Every row gives one point. The points of each table are mixes of a few directions, plus a little noise. How many directions does each table use, and how many do they share? Where both have some left over, give the other angles between the two spaces (their principal angles), to ten degrees, smallest first.
In the rows, 128 means zero.

First (5 x 2):
[[170 119]
 [155 121]
 [188 114]
 [ 60 144]
 [ 65 144]]
Second (4 x 2):
[[143 113]
 [ 68 186]
 [178  82]
 [121 133]]
Directions: first 1, second 1, shared 0; angles 30

First (6 x 3):
[[165 130 125]
 [157 134 124]
 [ 35 151 146]
 [127 216 141]
 [159  66 114]
 [130  71 121]]
Second (5 x 3):
[[120  63 120]
 [ 79  92 130]
 [101  94 127]
 [170 197 133]
 [169 194 132]]
Directions: first 2, second 2, shared 2

First (8 x 4):
[[132 118 118 132]
 [ 99 194 200 126]
 [ 91 200 205 124]
 [139 100  95 128]
 [163  53  52 133]
 [119 146 151 129]
 [157  63  60 133]
 [121 146 150 127]]
Second (5 x 4):
[[145 110 123 215]
 [174 159 119 104]
 [183 157 165  75]
 [ 54  89 146 123]
 [ 85 128  89 125]]
Directions: first 1, second 3, shared 0; angles 60

First (7 x 8):
[[120 131 125 135 124 130 134 132]
 [110 135 121 144 120 133 141 136]
 [101 139 117 151 115 135 147 140]
 [113 134 122 141 121 132 138 135]
 [106 137 119 147 118 134 144 138]
 [111 135 121 143 120 132 140 136]
 [237  85 172  35 178 100  52  79]]
Second (9 x 8):
[[184 110 162 124 122 117 151 106]
 [134 122 156 144 138 131 129 124]
 [132 122 136 105 158 128  81 123]
 [114 125 152 130 166 136  83 129]
 [154 120 139 124 122 122 141 118]
 [151 126 101  98 108 117 139 122]
 [155 122 134 125 114 121 151 119]
 [  7 173  34 137 118 150 104 179]
 [121 132 138 165 106 132 173 132]]
Directions: first 1, second 3, shared 1

First (8 x 9):
[[160  77  69  39 143 145 124 118 122]
 [120 217 209 249 109 141 116 138 161]
 [116  97 112 145 128 108 105 139 102]
 [102 130 138 144 129 154 186 137 172]
 [150  80  85 111 133 116  70 133  89]
 [162 120 103  49 134 116 109 105 100]
 [101 160 164 177 124 161 186 139 185]
 [113 142 144 111 123  83 128 116  93]]
Second (7 x 9):
[[ 83 154 119 172  88 173 114 103 138]
 [180 137 124 149 162  95 120 101 120]
 [123  66 143 107 197 123 134 123 144]
 [ 63 102 136  27 100 178 153  76 119]
 [166  78 132 196 154 111 160 196 152]
 [ 94 176 123 148  85 138  97 172 130]
 [188 185 119  98 111  78 117 123  94]]
Directions: first 4, second 5, shared 1; angles 30, 70, 80

First (10 x 11):
[[173 175 199   7  32  11  42 105  31  70 214]
 [113 117 109 160 152 159 150 134 154 145 106]
 [109 106  99 181 169 177 165 134 169 154  94]
 [132 128 135 118 122 120 122 128 122 124 132]
 [137 140 144 102 106 101 110 124 106 117 147]
 [124 122 121 142 141 140 137 132 137 135 117]
 [ 97  95  81 205 192 204 184 141 191 165  72]
 [131 133 134 119 119 119 122 126 123 125 132]
 [135 134 134 117 116 114 118 123 116 121 138]
 [126 126 126 128 129 129 128 128 128 128 126]]
Second (9 x 11):
[[143  66 144  43 124 122 112 130 132 158  48]
 [115 172 103 190 143 161 172 140 165 104 192]
 [137 222  51 189 166 177 128 118 161 149 145]
 [105  71 171  92  80 130 161 114  69 123 124]
 [117 114 177  93 124  75 107 127  79 159 131]
 [120  96 179 128 114  78 120 142 114  97 156]
 [133 166  96 148 163 147 135 141 174 142 139]
 [157 168  66 162 136 158  90 109 149 120  93]
 [125  77 165 108 100 103 126 130 109 101 121]]
Directions: first 1, second 5, shared 0; angles 40

First (10 x 12):
[[109 122 128  83 139 148 136 146 136 125  88 133]
 [135 112 132 174 121 131 112 111 127 143 121 138]
 [123 167 152  56 171 133 165 153 156 120 131 110]
 [150  97 102 202  96 104 104  83  93 141 143 145]
 [142 118 138 189 125 120 104 127 128 141 131 136]
 [115 129 122 130 103 135 112 150 130 111 141 119]
 [122 157 129  74 136 129 153 134 137 111 152 107]
 [129 130 130 188  86 142 109  89 132 124 176 115]
 [112 134 138 102 130 166 148  89 148 132 120 123]
 [145 113 106  82 170  72 134 195  93 131  78 153]]
Second (9 x 12):
[[128 123 141 181 110 136 101 132 138 131 141 125]
 [117 118 116  98 129 128 126 157 120 121 101 135]
 [116 130 108  68 129 127 145 140 118 114 116 127]
 [151 159 144 148 135 127 156  53 140 138 187 109]
 [107 124 118  91 118 143 128 149 129 114 112 126]
 [ 99 131 130  58 139 167 152 127 146 123  91 127]
 [127 132 122  86 144 127 150 121 124 129 115 130]
 [153 127 146 173 151 114 127 106 130 153 128 137]
 [156 108 127 249  97  84  65 165 106 131 161 135]]
Directions: first 5, second 4, shared 4

First (9 x 14):
[[ 99 109 198 162 123 166 144 144 117  95  78 131 108 115]
 [177 151  74  85 121  51 125 115 161 152 134 129 144 135]
 [131 139 130 133 126 125 104 127 136 117 138 135 120 127]
 [120 113  92 114 140 141 157 123 106 163 150 112 151 138]
 [127 112  85 106 139 129 167 122 108 169 143 109 156 139]
 [112 117 114 130 138 157 138 127 107 144 150 120 138 133]
 [113 128 113 135 137 157 110 126 112 134 167 126 130 133]
 [156 149 243 155  89  68 105 147 192  41   7 162  74  97]
 [115 133 102 132 139 156 101 122 114 137 183 128 132 135]]
Second (9 x 14):
[[129  98 116 142 116 103 156 150 125 106  85 127 126 163]
 [160 147 166  69 142 141  95 171  90 147 161 114 132 124]
 [114 150 120  88 123 133 163 111 167 127 171  92 130  89]
 [177 116 117 137 153 102 118 110  78 208  65 172 163 142]
 [132 133 127 119 130 131 121 128 119 135 135 129 128 124]
 [100 123 177 179 128 158 115 144 173  68 140 122 112 127]
 [172 135 114  82 140 113 101 138  56 186 117 146 144 139]
 [ 94 125 169 176 128 151 143 126 199  76 140 115 119 113]
 [ 77 126  45 160  95 124 144  74 146  98 134 137 100 126]]
Directions: first 3, second 5, shared 1; angles 40, 90

First (8 x 20):
[[136 134 124 110 106 106 103 112 154 157 115 128 131  92 154 112 110  98
  120 145]
 [123 143 117 131 107 101 106 106 129 160 109 134 129 134 146 112  99  98
  135 146]
 [146 142 140 150 124 111 129 120 109 116 112 123 141 158 129 162 126 123
  150 131]
 [212 110 179  88 119 122 125 153 193  73 137  86 161   7 162 197 186 124
   98 115]
 [135 135 121  98  97 104  92 110 168 169 114 126 126  71 164 105 109  88
  114 151]
 [ 73 108 105 131 162 180 158 150 107 124 160 150 100 165  86  85 134 172
  118 106]
 [100 103 125 140 169 183 173 161 100  89 163 134 116 166  82 127 156 186
  125  94]
 [ 97 150 113 180 135 118 141 111  68 137 111 143 126 230 104 128 101 131
  167 133]]
Second (9 x 20):
[[ 98 128 108 162 116 153 155 105 113 136 116 133 133 168 113  89 147 161
  171 116]
 [139 115 131 114 153 133 131 154 125 110 154 131 109  94 115 160 118 113
  102 115]
 [144 147 117 151 120  85 162 122 151 108 147  92 141 126 123 218 187 173
  125 123]
 [134 130 142 109 123 123 100 127 132 140 113 134 133 126 147 103 104 104
  119 144]
 [116 114 111 145 148 154 160 140 113 111 152 133 108 121  97 143 139 143
  134 101]
 [109  95 141  95 153 192  91 149  94 145 118 178 100 115 123  25  48  66
  123 124]
 [154 141 144 109 121  88 107 131 150 127 127 112 140 111 150 166 130 116
  102 147]
 [ 94  97 116 132 153 199 137 141  88 129 134 166  98 131  96  55  92 112
  147 101]
 [164 185 143 135  66  24 109  83 185 146  91  74 191 161 186 192 186 164
  128 180]]
Directions: first 3, second 3, shared 0; angles 30, 40, 60

First (11 x 24):
[[167 151 154 137 159 135 118 130  81 140 149 118 124 165 108 101 129 129
  118 148 101 131 132 109]
 [179 142 164 129 176 134  91 122  84 143 159 131 146 172 110 105 138 139
  100 146  94 138 136 113]
 [157 158 130 127 154 101 125 146 152 132 136 111 159 159 146  97 105 102
  114 145 109 120 116 105]
 [ 67  63  83 102  96 121 161 124 180 110 113 154 111  89 152 197 115 152
  134 115 177 151 118 153]
 [ 72  74 115  83 130 162 138 145 185 103 114 135 123  83 172 179 145 121
  136  81 174 146 144 156]
 [141 134 157 117 146 157  92 128 115 128 129 120 138 125 129 113 159 118
  130 108 123 119 143 126]
 [171 141 143 157 109  83  51  74  84 151 137 140 152 146  84  95 140 158
  117 164 120 100 104 102]
 [138 135 140 125 133 134 103 121 103 133 133  92 106 140 119 100 142 114
  135 139 156 105 123  87]
 [ 54  99  84 120  74 141 191 141 184 104  87 140 101  65 154 178 123 121
  164  91 165 134 131 166]
 [131 166 142 135 137 148 147 155 145 123 115 133 157 116 142 115 134  99
  136 100  84 131 149 160]
 [132 147 100 171  97  91 190 124  96 136 129 141  96 145  94 129  85 152
  136 172 105 138 110 125]]
Second (11 x 24):
[[143 144 125 142 151 126 172 153 142 126 138 180 174 136 135 149 105 141
  107 126  52 173 142 184]
 [152 170 148 162 141 152 174 144  71 136 135 140 115 144  99 114 125 130
  133 130  65 146 153 149]
 [ 97  88 122  94  99 126  56  92 135 126 111  60  76 110 135 111 159 112
  150 126 249  68 102  52]
 [126 124 145 127 149 172 163 144  88 127 138 135 101 132 118 143 138 136
  131 114 109 156 157 146]
 [136 139 139 138 148 153 169 147 102 127 139 150 127 136 119 140 125 136
  124 121  82 160 153 160]
 [117 113 141 119 137 167 138 130  94 127 133 115  89 127 119 135 145 130
  139 117 145 133 147 121]
 [123 115 116 118 127 110 116 128 164 124 126 140 153 124 145 138 120 130
  118 128 132 132 117 136]
 [161 185 109 168  93  48  99 111 164 140 113 129 184 136 122  79  96 115
  125 164  98  86  85 112]
 [127 133 119 129  99  96  84 104 141 132 114  94 122 124 127  99 131 115
  138 142 173  82  99  84]
 [ 86  58 124  75 131 155  91 115 148 117 126  98  91 108 153 157 157 128
  133 108 221 119 128  99]
 [139 139 120 137 137 108 147 141 157 126 132 166 175 132 138 141 106 135
  110 130  80 151 128 164]]
Directions: first 6, second 3, shared 3

First (9 x 32):
[[119 132 138 126 129 143 130 131 139 117 133 133 129 128 122 120 137 135
  114 138 124 136 145 125 140 128 124 113 127 144 138 121]
 [192 102  59 138 125  21 111 110  52 209  91  92 120 127 173 176  71  80
  225  60 154  73  11 149  46 128 154 233 135  15  60 175]
 [139 124 116 129 127 110 125 125 115 142 122 122 126 128 135 136 119 120
  145 117 132 119 109 132 114 128 133 146 129 109 116 135]
 [ 85 145 174 121 130 200 139 140 179  74 153 151 135 129  98  96 166 160
   64 173 110 165 207 115 183 128 110  58 124 203 174  97]
 [127 129 130 128 128 130 129 129 130 127 129 129 128 128 127 127 130 129
  126 129 127 129 131 128 130 128 127 126 128 131 130 127]
 [112 135 145 125 129 155 132 132 147 108 138 137 131 128 117 115 142 140
  104 145 122 142 158 123 148 128 121 101 127 157 146 116]
 [170 111  84 134 126  58 117 116  78 180 104 105 122 127 157 159  91  96
  191  84 146  92  52 141  74 128 145 196 132  54  83 158]
 [ 84 146 175 122 130 202 139 141 180  73 154 152 134 129  97  95 167 161
   60 176 110 166 208 114 184 128 110  55 123 205 175  96]
 [125 129 131 128 128 132 129 129 132 125 129 130 129 129 126 126 131 130
  124 130 127 130 133 127 131 128 127 124 128 133 132 126]]
Second (11 x 32):
[[ 85 150 140 133 142 147  82 138 163 131  75  42 150 124 153 168 163 111
  164 141 173  65  44 185  91 129 127 109 125 119 120 163]
 [ 88 135 153 133 133 135  98 133 155 100 116 121 141 134 165 121 145 120
  143 168 153 116 101 153 129 110 134 128 120 124 133 155]
 [140  85  90 147 120  59 139 132  75 133 139 177 121 133 167  92  78  97
  191 126 124 130 121 126 119  94 159 207 114  90  97 161]
 [127 137 135 119 123 155 156 132 134 131 136 115 135 115  86 137 142 140
  101 114 105 145 164 114 138 135 109  91 127 168 133 100]
 [163 119  49 129 130 137 185 157  89 203  78  13 129 103  41 164 127 117
  169  25  98  74 119 138  85 159 112 103 133 170  94 101]
 [ 95 104 126 147 140 130  88 142 144  67 139 193 105 169 193  40 120 131
  147 192 158 110 149 144 171 111 175 159 127 126 157 159]
 [185 130 119 119 129 100 111 100 113 153 137 149 106 138 137 148 109 138
  110 107 135 130 110 107 117 154 134 153 150  82 129 120]
 [205 136 161 103 118 115 131  77 123 122 201 249  91 143 129 123 102 168
   30 136 106 211 190  51 169 156 122 140 155  94 162  85]
 [ 61 141 180 129 107 147 172 144 140 106 140 125 182  86  96 145 151 113
  122 155  88 185 165 130 132  74  90  90  91 182 114 124]
 [177 143 119 112 130 138 131 110 126 161 125 104 114 127  98 165 133 145
   94  88 122 124 123 110 116 167 114 109 149 121 133  98]
 [ 92 129 140 133 135 146 110 138 150 101 119 121 136 134 145 111 145 127
  138 156 142 112 120 148 138 118 134 118 120 140 137 145]]
Directions: first 1, second 5, shared 1

First (10 x 32):
[[108 144 130 176 152 128 119 103 116 142 142 141 109 148 143 127 128 118
   95 133 117 184 132 122 145 145 104 111 148 121 103 120]
 [145 138 182 109 107 149 152 147 175 126 170 139 167 140  73 159 116 170
  104 147 145 139 116 216 122  64 138 125 184  92 106 164]
 [124 159 196 164  98 145 133 149 174 143 197 160 178 149  74 161 119 172
   86 162 121 197 124 249 149  46 114 149 221  67  57 176]
 [135 119 119 108 160 134 144 106 122 119 115 117 101 137 137 128 122 118
  116 113 145 113 123  93 114 160 136  85 110 150 160 110]
 [169  96 118  30 166 146 177 111 139  96  94  94 101 128 118 134 114 134
  133  97 180  40 109  79  80 162 172  52  82 171 218 108]
 [105 135 107 174 138 117 104 115  99 141 121 136 110 132 159 112 136 103
  127 128 106 160 138  97 147 156 105 139 119 133 110 114]
 [126 116 103 116  89 110 106 159 118 125 102 121 145  95 140 111 142 121
  180 126 112  88 136 114 129 120 135 184  93 134 132 130]
 [138 118 120 101 141 130 141 121 125 118 114 116 115 126 131 127 125 124
  131 117 141 102 124 105 114 146 140 108 108 144 157 117]
 [127 118 110 118  85 110 106 163 123 125 108 125 154  97 133 113 140 126
  178 130 112  92 136 127 131 109 134 189 104 129 125 136]
 [ 99 134  96 182 145 111  99 107  89 143 113 134 100 129 173 106 138  93
  128 125 101 163 142  77 148 171 102 139 110 139 112 106]]
Second (11 x 32):
[[141  72 153 160 115 114 143 102 104 130 133 108 106 139 115 164  81 152
  172 141 119 112 148 108 121 148 158 154 112 130 113 155]
 [115 205  72  80 143 133  97 168 168 126 130 177 150 105 145  63 193  74
   42 106 141 158  85 154 146 116  77 105 155 119 161  77]
 [132 104 140 142 125 124 136 118 117 129 129 117 122 133 122 143 108 139
  148 132 123 120 139 120 126 134 141 136 120 129 122 140]
 [101 235 101  75 160 165 107 172 165 123 111 149 181 115 159  78 214  95
   73  98 151 151 102 168 130  74  73  63 158 127 145  81]
 [123 189  51  84 134 114  86 165 170 129 142 197 128  99 135  54 178  60
   17 112 137 163  75 144 155 140  79 133 155 116 171  75]
 [125 118 160 139 131 142 145 117 113 125 117  98 136 140 130 155 119 155
  173 131 127 114 148 127 113 112 142 116 121 134 110 146]
 [142  58 165 169 111 117 151  95  96 132 131  93 105 146 113 180  72 167
  193 146 114 104 157 104 119 147 171 156 106 132 105 168]
 [134  92 162 152 122 130 147 107 108 129 125  99 122 141 123 163  99 158
  177 137 121 112 152 117 116 128 155 134 114 133 109 153]
 [127 112 159 142 127 138 145 115 113 127 121 100 132 140 127 156 112 155
  171 132 128 115 148 125 116 118 146 121 118 133 111 148]
 [140  67 155 162 112 114 143 100 103 130 133 107 105 142 113 164  79 155
  174 143 116 109 150 108 123 149 160 157 110 131 112 158]
 [125 155  88 106 128 119 107 149 150 129 138 164 126 113 131  90 151  93
   72 118 133 146 100 136 143 138 104 134 141 120 152 102]]
Directions: first 3, second 2, shared 0; angles 70, 80

First (11 x 32):
[[147 140 168 137 134 114 121 134 141 132 119 141 106 102 108 103 123 150
  120 153 125 117 112 101 116 131 108 109 129 145 144 129]
 [  7 140 166 149  39 170 107 104 114 161 109 129 110 167 122 135 126 140
  162 103  70 158  93 153 151 119 120 158 111  91 142 129]
 [ 95 165 114 133 120 198 127 110  60 139 125 125 145 132 124 162 129  87
  140 134 137 153 123 182 130 145  76 132 133 121 126 152]
 [187 102  86 111 173  96 144 142 147 105 145 120 146 124 146 132 133 120
  112 122 157 112 158 117 124 126 161 123 135 138 111 119]
 [193 149 100 120 185 145 140 133  93 114 137 128 148  97 125 142 129  95
  111 155 174 122 146 143 110 147  92 106 143 152 120 144]
 [173 115  72 110 169 126 146 134 116 108 146 116 159 130 148 151 134  98
  118 120 162 124 160 145 127 132 143 129 137 133 107 129]
 [ 91 131 163 139  94 128 116 123 140 142 117 134 108 134 118 114 125 149
  137 127 101 132 108 119 133 122 126 133 120 120 140 125]
 [131  87  87 114 129  96 139 134 159 114 142 115 144 156 155 136 134 129
  128  93 127 124 152 124 142 113 189 147 125 114 110 110]
 [131 125 135 129 127 120 126 130 137 128 127 130 123 125 126 121 127 135
  126 130 125 125 126 119 127 126 131 126 127 130 131 126]
 [127 123 145 131 122 113 124 131 146 130 125 132 117 125 124 115 126 144
  127 130 119 123 122 112 127 123 134 126 125 130 134 123]
 [127 129 172 138 115 104 117 133 157 136 118 139 101 115 112  98 123 161
  125 140 110 118 110  95 123 123 127 118 124 135 145 121]]
Second (11 x 32):
[[102 103 127 147 112 188 142 102  95  96 100 132 118 110 123 168 141 130
  117 130 148 143 108 168  88 153 111 163 136 139 112 160]
 [143 131 120 133 156 117 136 126 145 117 120 124 155 132 110 134 120 114
  143 142 148 120 148 128 141 140 123 120 154 145 149 110]
 [133 111 129 130 124 135 123 129 117 126 124 131 119 120 135 130 140 141
  115 118 139 127 126 123 117 127 140 137 123 117 116 135]
 [138 133 110 116 131 125 146 129 135 114 143 122 123 125 141 134 120 116
  122 132 113 131 120 141 116 126 124 127 118 147 113 138]
 [ 77 151 151 138  90 157 119 116 110 145 121 130 116 137 120 131 123 127
  142 130  99 145 104 146 132 129 102 134 119 120 136 138]
 [ 84 116 151 142  84 175 115 115  89 136 113 138  98 120 134 138 145 149
  116 114 120 145  99 143 106 129 122 153 110 103 111 155]
 [173 125  99 112 164  96 147 138 154 108 145 120 142 124 135 128 119 113
  123 136 136 116 145 123 126 127 138 116 135 152 122 120]
 [116 146 135 119 111 121 122 133 129 146 142 127 117 136 136 115 122 128
  130 124  99 132 117 124 136 115 125 119 111 121 126 128]
 [105 110 138 142 108 166 124 115 101 121 109 134 114 117 128 144 142 141
  118 121 139 137 113 142 107 137 124 150 126 117 116 147]
 [237 115  91 101 216  26 132 167 192 123 157 119 171 132 133  93 122 122
  123 132 169  85 193  67 162 114 180  87 150 139 143  77]
 [101 170 158 129 113 102 100 138 141 177 135 129 136 155 112  94 114 127
  159 129  98 126 134 104 177 111 119 102 126 105 164  98]]
Directions: first 3, second 4, shared 1; angles 50, 80

First (10 x 32):
[[141 141 141 113 148 125 140 137 126 106 136 134  95 128 145 141 162 102
  130 110 132 112  89  97 142 118 132 121 116 122 136 138]
 [109 125  75 124 168 120 161 114 158 115 119  65 159 158 138 139 134  87
  111  97 150 108 147 192 127 172  87 133 126 152  94 123]
 [114 147 113 118 169 139 154 104 144 139 108  96 110 159 165 123 158  99
  151 104 152 121 126 146 108 180 108 125 103 143 105 136]
 [144 150 171 116 133 138 125 132 112 130 129 165  71 121 152 125 162 127
  156 128 126 129  86  65 127 114 153 118 107 114 148 144]
 [139 119 113 120 138 108 140 149 133  86 148 116 137 121 116 153 137  99
   94 110 125 104 107 131 160 103 119 127 140 127 131 126]
 [138 128 177 141  78 142  88 132  99 161 128 190 111 101 114 105 105 186
  152 171 106 160 133  79 115  95 168 127 132 108 157 128]
 [118 116  78 126 154 111 153 129 152 101 132  75 168 144 121 147 125  92
   94 102 139 105 142 185 143 146  93 134 139 145 103 120]
 [121 152 175 133 115 163 109 100 111 189  99 167  82 134 158  90 135 170
  193 155 131 164 135  87  81 156 155 123  99 122 136 139]
 [131 112 118 135 111 116 120 141 127 115 140 129 155 115 102 136 106 135
  103 135 117 126 138 141 143 105 127 132 148 126 132 119]
 [125  92 119 156  67 118  91 141 118 138 140 144 192  99  70 121  58 181
   96 169 101 150 178 157 135  90 137 141 170 122 138 106]]
Second (10 x 32):
[[126 102 123 122 147 116 151 120 110  84 129 122 128 131 139 106 163 123
  147 132 148 101 123 156 165 139 138 117 143 152 125 119]
 [139 151 131 104 136 105 120 118 140 151 113 147 150 140 105 159 122 142
  115 139 104 151 154 103 121 137 135 140 122 114 126 118]
 [110 122 168 183 154 137 150 178 103 112 132 181 154 161 129  74  99 152
  161 144  91  96 138 156 140 132 132 125 148 149 124  92]
 [153 128  80  67 120 106 112  75 150 135 115  84 104 108 123 176 165  98
  100 114 154 152 122 105 126 127 133 125 115 115 133 158]
 [140 133  90 115 143 130 129 120 150 127 127  98  95 128 140 150 138  80
  110  93 131 125 101 119 112 117 116 121 114 123 132 151]
 [130 154 141  94 134 107 131 117 135 130 126 125 152 131 116 166 145 138
  113 134 138 141 141 108 141 150 126 143 116 117 118 124]
 [ 98  76 155 249  72 197  99 179  90 157 139 182 114 118 137  10  33 180
  178 161  89 119 137 174  86  78 142 112 164 147 153 119]
 [128 166 116 124 120 154 119 141 163 156 142  88  97 117 141 175 115  83
   87  84 138 139  90  97  88 114  92 139  95 100 127 164]
 [121 143 146 102 106 130 129 115 126 124 140 101 134 106 131 156 152 140
  117 133 170 138 121 118 142 143 119 140 118 121 120 138]
 [132 109 129 121 148 102 141 120 111 104 117 152 149 143 119 109 145 144
  150 149 118 116 149 144 156 142 149 121 146 145 125 102]]
Directions: first 3, second 5, shared 1; angles 80, 90
